Every row gives one point. To make a cloud, some directions were put in groups of two or more. Within a group, all points are equally far from the middle, so they leave a hole (a ring in 2 directions, a hollow ball in 3). The other directions are filled evenly. Then the cloud was stretched, turned, moved and blurred a little. How many holes are there, and how many directions does each take, smallest first?

Cloud:
[[-22 -27   1]
 [ 45  22  -1]
 [-18 -23 -33]
 [-16  50  11]
 [ 29  48   2]
 [ 20 -32 -10]
 [-14  10 -50]
 [ 46   3  -7]
 [ 42   8  11]
 [ 28   7 -45]
 [-33 -17  -9]
 [ 46   5 -10]
 [-40  24 -15]
 [-19   1 -48]
 [ -9  35  29]
 [-29 -13 -32]
 [-18  53  -2]
 [-39  28  -4]
 [-39  27   0]
 [-36  32 -18]]
Holes: 1 (3)

Cloud:
[[ 43  22  31  28]
 [-19   6  24  47]
 [-28  21 -18 -25]
 [ 14 -15  26  53]
 [-12 -10  46 -15]
 [ 44  -9 -12 -33]
 [ 37  19 -38  -9]
 [ 42 -39 -17   1]
 [ 48  -7  30  27]
 [ 30 -11 -48   5]
 [ 32  13  48  -9]
 [ 16 -12 -49  14]
 [  0  -6  23  56]
 [-18 -36   6 -15]
 [-31   7 -27   2]
 [-30   1 -28 -11]
 [-12  29  54   4]
 [-10  45  44   3]
 [ 26  14 -20 -45]
 [ 42 -36  12  19]
 [-14 -38  27   9]
 [-17 -35  22  -7]
 [-14  -8   0 -44]
 [-17 -38  -6 -11]
 [ 34  17 -30 -33]
 [ 28  33  47   4]
 [ 34 -43  10  22]
 [ 12  36  53  -1]
 [-34  24 -10  12]]
Holes: 2 (2, 2)

Cloud:
[[-46  47 -38  25 -21 -25  23  -5]
 [ 51   9  40  15  15  -8 -22  25]
 [ 11  45 -22  -9  -4 -36   2  65]
 [ 38   2  20 -35  21  51  -5  13]
 [ 11  12  35 -16  22  17   4  55]
 [ 20 -17   5  30  19  12 -22 -29]
 [  9  -1 -26 -19   0  -2  64   9]
 [ 26 -12 -46 -24   4 -21 -10  21]
 [-18  64   0   6  16 -18 -18  39]
 [ 36   8 -33  38   7 -24 -41  23]
 [-21   2 -19 -16 -38 -17 -28 -25]
 [-38 -12   8 -12   4 -25 -22 -12]
 [  4 -25  32  61  -4 -21   7  -5]
 [ 10   3  -8   5 -16 -76   5  42]
 [-36 -30  20  -6  26  31 -17 -28]
 [-11  45   8 -41   4 -36 -32   7]
 [-17  24  31  13 -49 -34 -14  30]
 [  5  23   7  61   6  -2  14  53]
 [  0  15 -41  19  42 -18  24 -10]
 [-35  28  20  -6 -64 -35   9 -11]
 [-24 -12  27 -19 -44  11   3 -27]
 [ 34  16 -35  17 -13 -65   1 -21]
 [ -3   2 -46  -2  -6 -17   1  58]
 [ 48   0  18  13 -12 -19 -18 -37]
 [ 27   0  38  26  32  -7 -20  26]
 [-47 -23  -1 -47 -23  26  15  10]
 [-16   6  29   6 -36   3 -30 -15]
 [-63  37 -11  18  34   9   1 -28]
 [-30  59 -40  47  34  30  10  47]
 [-26  22 -25  -5 -30  30  15 -27]
 [ -7  43 -38 -49  20 -14 -31  42]
 [  6 -38  45   6  14  22 -12 -10]
 [-23 -24  46  30 -10 -34  33 -24]
 [  9   8  47 -26  -2  -7  42 -14]
 [ -3 -14 -29 -44  -8  20  43 -13]
 [  1  37 -12  11  -6  64  13  26]
 [ 29 -10 -33  -4 -27 -45  17  42]
 [-37 -28   9  28  30 -19  -3  21]
 [ -2 -20  21 -14  19 -73  12 -22]
 [-32  24  28  -1 -38 -28   2  -5]
 [-54  23   0 -16   1  21  24  -7]
 [-19  56   0  40  -1 -33 -24  43]
 [ 50   9  44   4 -18 -29  -3  11]
 [ 33  10  49 -13 -32 -29   9 -25]
 [ 39 -13   0   2   4 -82  15 -20]
 [-34  10 -15  48  38 -17 -11   6]
 [ -3 -37  23  -8  16  62 -34   8]
 [ 53 -21   8  -1   3 -44  -6 -30]
 [-37  -9 -33 -28 -14  16  17 -16]
 [ 19  32  44 -12   0 -48 -14 -18]
 [-47 -19  35 -19  -8  25  22  -1]
 [ 23  32   3  22  -7  29  51  -9]
 [  5  18 -16  24   3 -77   2  -8]
 [-30  29   4 -23 -39  -7   6  18]
 [ 31 -24  24 -26 -36  33 -11  45]
 [-10  38   0 -41 -42 -20  17  15]
 [ 26  32  17  58  -7 -54   1   9]
 [ 11  50 -42  15 -13 -65  20   5]
 [ 10  -7   8 -43 -52   7  24 -22]
 [-17  35  33  19   7   3  39   3]
 [ 28 -32  18  13   1  26  43  21]
 [  7  11  28 -26   4  26 -34  -2]
 [ 27   0  21  42 -41  13  24  24]
 [-18  24  14   3  -8 -46 -39  28]
 [ 17  -1 -18  32  36 -23   0  37]
 [-43   2  14  25 -38 -46 -18 -26]
 [-42  -1  -8 -11 -12  68  -5  49]
 [ 56  -1  -4 -37  19  33  -4  10]
 [ 25 -26  -6  20  21 -41   8  -4]
 [-27  40 -24  -9   1   1  11  45]
 [ 42  55 -28  42 -10  21  -3  42]
 [ -7 -41 -10  63  -9 -22  25 -15]
 [-22  45 -28 -14 -22  20 -36  42]
 [ 16 -19  19  69   1  -4   7  16]
 [-15  42 -11   9 -13  17  61   2]
 [-13   1 -23 -19 -31  29  24 -15]]
Holes: 1 (4)
